Each row of a before or after table is a point. The points were changed in one or more steps. Then noise was added and the rows were shuffled. The steps act on how far a point lies along the listed directions, d1 being the first. What was done? A step turns or swaps two directions, mirrors them in a line or flattens them onto one, adds a multiple of one to another, or multiplies one. Angles are multiples of 10 degrees, from the lower direction toward the higher: turns from -170 to 170, lines from 10 to 170 but not 90. Use the fewest steps. Two steps may share a direction if one is a turn and the other turns, adds or multiplies; they go together, in the order done. Otherwise the lowest direction goes first.
In the rows, 128 means zero.

Directions:
(1): [125 133 202]
(2): [174 186 126]
(3): [ 70 174 122]
Before (12 x 3)
[[ 90 100 104]
 [188 117 113]
 [ 97  96 135]
 [103 197 185]
 [112 167 106]
 [171  76 184]
 [143 221  91]
 [123 105 105]
 [ 82 136 211]
 [122 136 198]
 [163 113  93]
 [160 110 114]]
After (12 x 3)
[[162 177 104]
 [126 154 159]
 [160 159 129]
 [116  58  81]
 [112 151 223]
 [148 125 171]
 [ 47  56 107]
 [ 68  53  73]
 [ 52  51  46]
 [171 155 166]
 [135 133  84]
 [153 142 152]]
Steps: multiply d1 by 1.6; turn d1 and d2 by -120 degrees; multiply d3 by 0.4

Directions:
(1): [176 112 134 100 205  84]
(2): [125 157 220 164 128 104]
Before (10 x 6)
[[171  56  39  43 201  76]
 [119  92  14 100  66 206]
 [ 77  98 104 126  87 164]
 [ 98 152 177 124 135 131]
 [159 143 131 115 150  98]
 [113 124 157 141 124 114]
 [170 109 141 119 220  82]
 [183  61  20  77 186 118]
 [136 121  46  76 130 129]
 [171 140 176 103 174  69]]
After (10 x 6)
[[144 101  86 124 123 132]
 [155 107  92 113 117 149]
 [143 142 126 121 117 121]
 [120 120 142 127 133 120]
 [101 132 156 112 141 137]
 [128 139  99  94 120 123]
 [140 152 151 108 114 114]
 [114 101  89 105 111 108]
 [112 101 125 117 127 145]
 [120 126 130 149 128 128]]
Steps: multiply d1 by 0; multiply d2 by 0.4

Directions:
(1): [ 99  38 100 175 137  92 120  85  91]
(2): [170  96 183 118 168 128  39 160 112]
(3): [153 104 193  62 110 103 164  60 126]
(4): [205 135 100 170 108 104 103  86 197]
(5): [115 108  59  48  95 153  74 112 136]
Before (13 x 9)
[[130 164 120  91 146 173  78 164  99]
 [103 150 193  79 113 145 156 113 114]
 [109  94 157 151 145 117 192 106  84]
 [ 95 126 129  65  88 138 178 104 124]
 [124 142 106 109 113 140 108 135 145]
 [103 122 126 169 154 135 121 175  78]
 [152 151 175 105 151 148 116 162 120]
 [126 169  72 160 119 154 137 139 151]
 [ 66 135  58 116 130 131 143 119  97]
 [186 138 182 116 123 117 127  83 143]
 [128 104 179 136 127 110 169  74 104]
 [ 99  87 102 147 160 107 161  85 117]
 [ 56  79  73  86 115 137 123 126  86]]
After (13 x 9)
[[130 110 155 117 146 131 126 124 107]
 [109 108 210  30  86 122 179  46 106]
 [ 69 109  69  50 110 165  92 153 104]
 [ 88 144  74 191 161 161  87 221  88]
 [116 135  93 131 117 137 106 140 140]
 [160 104 244  69 115  97 191  32 110]
 [198 103 238  85 116  87 168  23 130]
 [135 110 191  90 133 123 188 100  97]
 [113 106 165   6  74 129 192  58 128]
 [108 186  32 218 135 170 117 184 151]
 [127 126 138 108 158 125 150 108 136]
 [ 72 169  35 111 134 157 115 163 113]
 [ 98 136  65 132 148 170  66 167  86]]
Steps: flatten d1 and d2 onto the line at 70 degrees; multiply d3 by 2.5; add -0.5 times d4 to d5
